Each row of a before or after table is a point. The points were changed in one or more steps. Then noise was added and the rows were shuffled. The steps act on columns, c1 being the first. What was done? A step turns or swaps two columns, mirrors them in a line or flattens them onto one, adds a multiple of one to another, or multiplies or shifts one. Angles are multiples of 10 degrees, from the lower column toward the higher: turns from -170 to 170, lines from 10 to 170 but not 90. Use the fewest steps. Two steps may share a column if one is a turn and the other turns, adds or multiplies; they go together, in the order done. Otherwise the lowest column goes first.

Before (9 x 3):
+0.30 -0.05 +0.06
+0.34 +0.19 -0.40
+0.56 +0.83 -0.01
-0.62 +0.63 -0.38
-0.37 +0.63 +0.18
-0.85 +0.09 +0.14
+0.06 -0.25 -0.22
+0.55 -0.61 -0.02
+0.44 +0.27 -0.24
After (9 x 3):
-0.87 +0.04 -0.11
+0.30 -0.10 +0.16
-0.63 +0.60 -0.64
+0.61 -0.58 +0.14
+0.31 +0.13 -0.34
+0.08 -0.22 -0.24
-0.33 +0.62 +0.07
+0.50 +0.22 -0.07
+0.56 +0.83 +0.17
Steps: add 0.3 times c1 to c3

Before (11 x 8):
+0.13 +0.36 -0.51 -0.68 -0.69 -0.06 -0.66 +0.38
+0.67 -0.05 +0.14 +0.06 +0.85 +0.19 -0.32 -0.37
+0.39 +0.26 +0.67 +0.07 +0.54 +0.43 +0.42 +0.12
+0.50 -0.29 +0.86 -0.18 +0.76 -0.77 +0.39 +0.39
+0.17 +0.05 +0.15 -0.77 +0.38 -0.05 +0.66 +0.14
-0.08 -0.09 -0.03 -0.47 +0.12 -0.20 +0.05 +0.55
-0.40 +0.73 -0.21 +0.06 +0.39 -0.03 +0.23 -0.57
+0.69 +0.03 +0.03 +0.26 +0.02 -0.07 -0.47 -0.19
-0.50 -0.01 -0.42 +0.17 -0.27 +0.20 -0.06 -0.83
+0.22 +0.20 -0.27 -0.60 -0.78 -0.29 -0.35 -0.26
-0.58 +0.29 +0.01 -0.77 -0.41 -0.08 -0.50 -0.25
After:
+0.47 -0.32 +0.54 +0.36 +1.07 +0.28 +0.41 +0.47
+0.70 +0.04 +0.19 +0.13 +0.08 -0.04 -0.49 -0.18
-0.46 +0.01 -0.21 -0.11 -0.33 -0.14 -0.08 -0.87
+0.15 +0.37 -0.70 -0.42 -0.27 -0.68 -0.63 +0.38
+0.67 -0.09 +0.20 +0.03 +0.27 +0.86 -0.27 -0.36
-0.12 -0.12 -0.21 -0.13 +0.23 +0.01 +0.07 +0.55
+0.22 +0.22 -0.43 -0.27 -0.13 -0.80 -0.35 -0.25
+0.37 +0.21 +0.53 +0.31 -0.07 +0.74 +0.46 +0.06
-0.42 +0.72 -0.11 -0.07 +0.18 +0.35 +0.22 -0.54
+0.20 +0.08 -0.20 -0.16 +0.28 +0.35 +0.67 +0.16
-0.56 +0.30 -0.32 -0.16 -0.13 -0.43 -0.51 -0.29
Steps: flatten c3 and c4 onto the line at 30 degrees; turn c5 and c6 by 60 degrees
